Each row of a before or after table is a point. One or more steps were done to the points. Then noise was added and the rows were shuffled. The steps act on how far a point lies along the listed directions, d1 being the first. What was done? A step turns or swaps two directions, mirrors them in a line or flattens them onto one, adds a multiple of one to another, or multiplies one. Angles are multiples of 10 degrees, from the lower direction toward the higher: turns from -170 to 170, lines from 10 to 170 but not 90. Use the fewest steps. Two steps may share a direction if one is a turn and the other turns, adds or multiplies; they go together, in the order done. Otherwise the lowest direction goes first.

Directions:
(1): 0.43	0.16	-0.21
(2): -0.26	0.20	-0.38
Before, 11 rows:
-0.64	-0.18	0.17
0.10	-0.14	0.11
0.13	-0.10	0.05
0.39	-0.03	-0.01
0.23	-0.14	0.28
-0.13	-0.03	0.13
0.13	0.06	-0.22
-0.36	-0.18	0.25
0.11	0.01	0.14
-0.90	-0.31	0.18
0.37	0.33	-0.61
After:
0.24	-0.01	-0.10
0.05	-0.14	0.09
0.73	0.16	-0.24
0.02	-0.01	0.17
-0.18	0.01	0.03
-0.89	0.02	-0.38
-0.03	-0.21	0.34
0.28	-0.17	0.20
-0.02	-0.16	0.12
-0.65	0.04	-0.24
-0.47	-0.05	-0.02
Steps: turn d1 and d2 by -40 degrees

Directions:
(1): -0.25	-0.16	-0.01	0.48	-0.41	-0.12
(2): 0.34	-0.47	0.36	-0.06	-0.05	-0.18
Before (11 x 6):
-0.16	0.40	-0.25	-0.08	-0.04	0.20
0.24	-0.62	0.43	0.41	-0.65	-0.35
0.09	-0.32	0.12	0.22	-0.13	-0.20
-0.01	0.12	-0.31	0.09	0.02	0.10
0.05	0.11	-0.14	-0.24	0.19	0.01
0.77	-0.34	0.30	-0.28	0.17	-0.11
-0.10	-0.21	0.12	0.51	-0.46	-0.14
0.40	-0.57	0.17	0.35	-0.16	-0.23
0.31	0.02	-0.06	-0.48	0.16	-0.09
-0.09	-0.06	0.04	0.00	-0.01	0.13
-0.52	0.01	-0.33	0.60	-0.29	-0.03
After:
0.06	-0.51	0.31	0.57	-0.75	-0.33
-0.08	0.19	-0.22	-0.12	0.11	0.02
0.03	-0.34	-0.08	0.65	-0.35	-0.18
0.23	0.17	0.01	-0.42	0.17	0.15
0.28	-0.44	0.38	0.19	-0.25	-0.20
-0.05	-0.08	0.07	-0.04	0.01	0.12
0.48	-0.60	0.33	-0.24	0.23	-0.18
-0.31	0.32	-0.42	0.61	-0.41	0.05
0.26	-0.04	-0.13	-0.12	0.16	0.06
0.00	-0.27	0.06	0.30	-0.18	-0.19
-0.24	0.35	-0.42	-0.02	-0.13	-0.01
Steps: mirror d1 and d2 in the line at 40 degrees

Directions:
(1): -0.36	-0.19	-0.04	-0.54	-0.37	0.04	-0.22	0.17	-0.27
(2): 0.40	0.14	0.22	-0.27	0.16	0.40	-0.47	-0.21	-0.02
(3): -0.06	-0.58	-0.28	-0.02	0.37	0.11	-0.20	0.16	0.35
(4): -0.09	0.26	0.17	0.04	-0.27	0.29	-0.01	0.45	0.54
(5): -0.36	0.25	-0.35	0.20	0.19	0.55	0.04	-0.02	-0.26
Before, 14 rows:
0.34	-0.17	0.43	0.28	0.01	-0.43	0.18	-0.05	0.41
0.27	0.02	0.22	0.15	-0.36	-0.34	0.32	0.35	0.50
0.39	0.24	0.12	0.23	0.21	-0.17	-0.02	-0.21	0.23
0.61	0.20	0.25	-0.12	0.10	-0.12	-0.30	-0.36	-0.18
0.02	-0.36	0.03	-0.02	0.16	-0.35	0.03	0.01	0.35
-0.02	0.18	0.08	0.17	-0.26	-0.19	0.07	0.10	-0.13
0.18	0.05	0.01	0.10	0.30	0.32	-0.18	0.03	0.10
0.20	-0.09	0.10	0.02	0.02	-0.26	-0.13	-0.03	0.09
-0.05	-0.21	0.02	-0.10	-0.06	-0.46	-0.10	-0.38	-0.54
0.10	0.07	0.19	0.19	-0.05	-0.17	0.03	0.29	0.55
0.03	0.17	-0.02	0.65	0.15	0.33	0.13	0.42	0.69
-0.27	0.23	0.24	0.26	-0.67	-0.75	0.59	0.26	-0.12
0.29	0.08	0.10	0.17	0.30	0.11	-0.18	0.14	0.62
0.55	0.06	0.29	0.13	-0.13	-0.42	0.19	-0.56	-0.49
After (14 x 9):
0.04	0.08	-0.11	0.30	0.16	-0.09	0.02	-0.07	0.04
0.39	0.20	0.35	0.54	0.28	0.03	0.15	-0.26	0.29
0.25	0.52	0.32	0.24	-0.09	0.11	-0.03	0.05	0.34
0.56	0.46	0.33	-0.07	0.35	0.79	-0.64	-0.30	0.01
0.02	0.40	0.08	0.29	0.09	-0.14	0.28	-0.24	-0.02
0.60	0.56	0.27	0.25	0.05	0.45	-0.02	0.02	0.33
0.13	0.34	0.23	0.26	-0.14	-0.31	0.22	0.21	0.40
0.30	-0.09	0.04	0.22	0.24	-0.35	-0.03	-0.05	0.39
-0.05	-0.15	0.05	0.06	-0.10	-0.32	0.15	0.19	0.11
0.44	0.45	0.72	0.01	-0.62	-0.15	-0.06	0.31	0.43
0.36	-0.75	-0.35	0.35	0.62	-0.02	-0.02	-0.35	0.04
-0.01	-0.52	-0.47	0.38	0.48	-0.32	0.09	0.07	0.22
-0.16	-0.34	-0.34	0.21	0.41	-0.04	-0.16	-0.38	-0.38
0.21	0.03	0.07	0.06	0.05	0.22	-0.35	0.01	0.00
Steps: mirror d1 and d5 in the line at 30 degrees; add -0.5 times d4 to d2; turn d2 and d3 by 140 degrees

Directions:
(1): 0.20	-0.16	-0.01	-0.38	0.28	-0.13	0.02	0.10	-0.09	-0.19	0.63	0.30	-0.36	0.44
(2): -0.17	0.40	-0.15	0.19	-0.17	0.36	-0.36	-0.13	-0.13	0.53	0.48	-0.16	0.02	0.28
(3): 0.10	-0.21	-0.46	-0.31	0.16	-0.42	-0.34	-0.56	-0.10	0.20	-0.14	-0.31	-0.09	-0.07
(4): -0.14	-0.45	-0.12	-0.16	-0.14	-0.10	0.37	0.32	-0.17	0.75	-0.01	0.21	0.07	-0.07
(5): -0.34	-0.08	0.41	-0.05	0.09	0.20	0.31	-0.57	-0.46	-0.01	-0.24	0.04	-0.10	0.36
(6): 0.53	-0.17	0.07	-0.07	-0.41	0.22	-0.19	0.10	-0.72	-0.17	0.03	-0.09	0.04	-0.21
Before:
0.01	-0.61	-0.48	-0.74	0.26	-0.50	-0.04	0.00	0.12	0.49	0.73	0.15	-0.39	0.20
0.11	0.36	0.20	0.29	0.16	0.14	0.10	0.27	0.13	-0.37	0.52	0.13	-0.20	0.04
-0.33	-0.20	-0.40	-0.26	0.41	-0.40	-0.14	-0.12	0.39	0.56	0.41	0.00	-0.11	0.45
0.30	0.21	0.03	-0.08	0.01	0.00	-0.38	0.02	-0.23	-0.45	0.28	-0.16	0.03	0.00
-0.05	-0.07	0.41	-0.22	-0.09	0.29	0.24	0.37	-0.40	0.16	0.42	0.37	-0.12	0.35
-0.16	0.57	-0.07	0.15	0.24	0.36	-0.25	-0.16	0.51	0.29	0.20	-0.20	0.21	0.00
-0.45	-0.13	0.39	-0.09	0.29	-0.07	0.41	-0.18	0.29	0.22	0.18	0.43	-0.26	0.69
-0.53	0.24	0.06	0.07	0.41	0.01	0.16	-0.69	0.20	-0.31	-0.07	-0.04	-0.10	0.39
-0.23	-0.05	-0.27	0.14	-0.11	0.11	-0.25	-0.14	-0.32	0.58	0.19	-0.15	0.25	0.03
-0.10	-0.72	-0.02	-0.44	-0.07	0.05	0.16	-0.42	-0.71	0.32	0.38	0.05	-0.30	0.58
0.07	-0.40	0.54	-0.35	-0.06	0.36	0.30	0.23	-0.45	0.19	0.56	0.54	-0.20	0.39
-0.69	0.49	-0.22	0.03	0.40	0.18	-0.48	-0.32	0.35	0.37	0.45	-0.13	0.02	0.35
-0.20	-0.07	0.18	-0.05	0.09	0.08	0.49	0.53	0.48	0.32	0.09	0.39	0.00	0.22
-0.28	0.15	-0.32	0.18	0.25	-0.25	-0.38	-0.67	0.47	0.04	-0.17	-0.44	-0.14	0.02
After, 14 rows:
-0.05	-0.70	-0.04	-0.43	-0.04	0.04	0.08	-0.51	-0.70	0.25	0.36	0.02	-0.32	0.57
-0.22	-0.22	0.35	-0.20	0.36	-0.24	0.32	-0.36	0.22	-0.15	-0.01	0.31	-0.29	0.55
-0.49	-0.02	0.19	0.03	0.31	0.04	0.46	-0.36	0.08	-0.30	-0.16	0.17	-0.04	0.28
0.02	0.01	0.06	-0.15	0.25	-0.09	0.15	0.08	0.50	-0.12	-0.02	0.15	-0.07	0.14
-0.08	-0.51	-0.26	-0.40	0.36	-0.52	0.03	0.01	0.22	0.22	0.17	0.10	-0.09	0.20
0.11	0.20	0.10	0.04	0.14	0.24	0.01	0.08	0.30	-0.02	-0.09	-0.06	0.28	-0.29
0.06	0.06	0.28	-0.27	0.03	0.14	-0.06	-0.01	-0.35	-0.19	0.35	0.14	-0.21	0.32
0.10	-0.65	-0.47	-0.77	0.27	-0.53	-0.05	-0.03	0.06	0.35	0.65	0.16	-0.41	0.14
0.18	-0.20	0.37	-0.41	0.08	0.25	-0.07	-0.21	-0.36	-0.11	0.50	0.28	-0.29	0.42
-0.27	-0.05	0.02	-0.17	0.27	0.01	-0.07	0.06	0.05	-0.07	0.02	0.07	0.05	-0.08
-0.02	-0.22	-0.21	0.07	-0.11	0.00	-0.19	-0.11	-0.44	0.26	-0.04	-0.13	0.23	-0.17
0.17	0.16	0.11	-0.04	-0.08	0.11	-0.22	0.21	-0.22	-0.18	0.37	-0.04	0.05	0.04
0.17	0.34	0.19	0.28	0.16	0.11	0.07	0.26	0.09	-0.47	0.44	0.11	-0.20	-0.01
-0.20	-0.21	-0.06	0.12	0.07	-0.17	0.10	-0.09	0.32	0.17	-0.27	-0.07	-0.04	-0.14
Steps: flatten d2 and d6 onto the line at 60 degrees; flatten d3 and d4 onto the line at 40 degrees

Directions:
(1): 0.13	0.31	0.12	-0.04	-0.23	0.62	-0.04	0.03	-0.41	-0.50	-0.10	-0.14	0.01	0.00	0.15	-0.48	-0.26	-0.49	-0.15	-0.28
(2): 0.38	-0.33	-0.41	0.20	-0.17	0.19	-0.08	-0.02	0.27	-0.07	0.00	-0.39	0.15	0.00	-0.34	-0.56	0.62	-0.01	0.04	0.28
(3): 0.51	-0.20	-0.43	0.12	0.06	0.10	0.52	0.16	-0.04	-0.30	-0.09	-0.13	0.05	-0.17	0.39	0.24	-0.20	0.58	-0.12	-0.35
Before:
-0.11	0.12	0.17	0.00	-0.17	0.07	-0.14	-0.08	0.05	0.11	0.00	-0.06	0.08	0.19	-0.26	-0.26	0.14	-0.27	0.05	0.22
0.07	-0.14	-0.25	-0.03	0.10	-0.05	0.42	0.11	-0.20	-0.25	-0.18	0.00	-0.01	-0.19	0.41	0.31	-0.28	0.40	0.04	-0.35
-0.20	-0.06	0.10	0.23	-0.02	-0.19	-0.17	0.07	0.26	0.24	0.20	0.03	-0.12	-0.02	-0.15	0.13	0.12	0.06	0.09	0.16
-0.01	0.03	0.08	0.20	-0.20	0.12	-0.34	-0.10	0.09	0.00	-0.10	0.02	0.07	0.31	-0.36	-0.60	0.26	-0.42	-0.03	0.16
-0.21	0.23	0.47	-0.12	-0.01	-0.08	-0.29	-0.06	-0.22	0.05	0.08	0.18	-0.04	0.09	0.04	0.22	-0.26	-0.37	-0.11	0.11
0.03	-0.02	-0.14	0.03	-0.08	0.05	0.00	0.19	-0.04	-0.21	-0.12	-0.19	0.09	-0.16	-0.08	-0.30	0.25	-0.11	0.11	0.21
-0.20	0.31	0.22	-0.04	-0.09	0.36	0.05	-0.02	-0.42	-0.34	-0.14	0.00	-0.06	-0.04	0.16	0.05	-0.45	-0.36	-0.14	-0.34
-0.23	0.00	0.23	-0.05	0.05	-0.21	-0.05	0.08	-0.10	0.27	0.17	0.23	-0.10	-0.08	0.18	0.35	-0.22	0.21	-0.01	-0.13
0.48	-0.65	-0.66	0.15	-0.01	-0.25	0.29	0.16	0.47	0.15	0.07	-0.16	0.13	-0.13	0.00	0.20	0.40	0.72	0.14	0.16
0.57	-0.17	-0.45	0.28	-0.09	0.30	0.09	0.09	0.09	-0.30	-0.03	-0.45	0.19	-0.14	-0.16	-0.42	0.29	0.13	-0.12	-0.15
0.38	-0.39	-0.45	0.23	-0.07	0.05	0.18	0.09	0.20	-0.23	-0.08	-0.26	0.16	-0.09	-0.10	-0.11	0.34	0.33	-0.08	-0.04
0.22	-0.10	-0.28	0.11	-0.03	0.09	0.31	0.09	-0.18	-0.35	-0.01	0.09	-0.13	-0.04	0.30	0.12	-0.02	0.10	-0.04	-0.20
0.02	0.12	-0.12	-0.08	-0.01	0.02	0.20	0.08	-0.15	-0.33	0.03	0.05	-0.05	0.07	0.33	0.26	-0.32	0.20	-0.23	-0.27
After (13 x 20):
0.35	-0.09	-0.32	0.13	-0.17	0.33	0.18	0.07	-0.19	-0.48	0.01	-0.10	-0.08	-0.03	0.13	-0.30	0.19	-0.12	-0.01	-0.13
-0.22	0.33	0.39	-0.08	-0.15	0.10	-0.11	-0.07	-0.14	0.03	-0.01	0.07	0.02	0.21	-0.07	-0.16	-0.15	-0.35	-0.02	0.05
0.07	-0.40	-0.29	0.18	-0.06	-0.13	-0.14	-0.03	0.38	0.07	-0.01	-0.21	0.12	0.04	-0.44	-0.25	0.64	0.11	0.06	0.28
0.31	-0.35	-0.50	0.07	0.00	0.07	0.35	0.10	-0.01	-0.29	-0.18	-0.26	0.10	-0.18	0.20	-0.04	0.10	0.39	0.06	-0.16
-0.16	0.16	0.09	-0.04	-0.11	0.16	-0.14	0.13	-0.19	-0.28	-0.13	-0.13	0.04	-0.13	-0.09	-0.42	0.13	-0.40	0.08	0.19
0.28	0.05	-0.33	0.02	-0.16	0.33	0.23	0.11	-0.17	-0.55	-0.01	-0.19	0.05	0.06	0.26	-0.12	-0.13	0.12	-0.28	-0.29
-0.23	0.43	0.45	0.05	-0.24	0.30	-0.42	-0.11	-0.28	-0.17	-0.14	0.19	-0.04	0.34	-0.14	-0.58	-0.19	-0.78	-0.11	-0.08
0.06	-1.08	-0.65	0.19	0.27	-1.19	-0.03	-0.01	1.20	1.10	0.28	0.02	0.12	-0.01	-0.61	0.58	1.08	1.06	0.45	0.92
0.32	0.13	-0.12	0.20	-0.27	0.56	-0.32	0.00	-0.06	-0.35	-0.02	-0.45	0.17	-0.03	-0.41	-0.88	0.35	-0.55	-0.08	-0.02
0.20	0.60	0.17	-0.03	-0.42	1.24	0.15	0.06	-0.92	-1.07	-0.32	-0.29	-0.01	-0.09	0.44	-0.60	-0.74	-0.79	-0.41	-0.78
-0.03	-0.33	-0.08	0.05	0.15	-0.46	0.14	0.14	0.13	0.41	0.17	0.20	-0.05	-0.14	0.21	0.60	-0.04	0.68	0.02	-0.08
-0.34	-0.24	0.07	0.24	0.19	-0.66	-0.10	0.05	0.52	0.59	0.25	0.17	-0.14	-0.03	-0.19	0.59	0.16	0.44	0.19	0.31
0.02	0.28	0.35	-0.08	-0.04	0.12	-0.04	0.03	-0.39	-0.22	-0.01	0.16	-0.03	0.01	0.32	0.29	-0.54	-0.24	-0.23	-0.20
Steps: multiply d1 by 3; turn d2 and d3 by -50 degrees
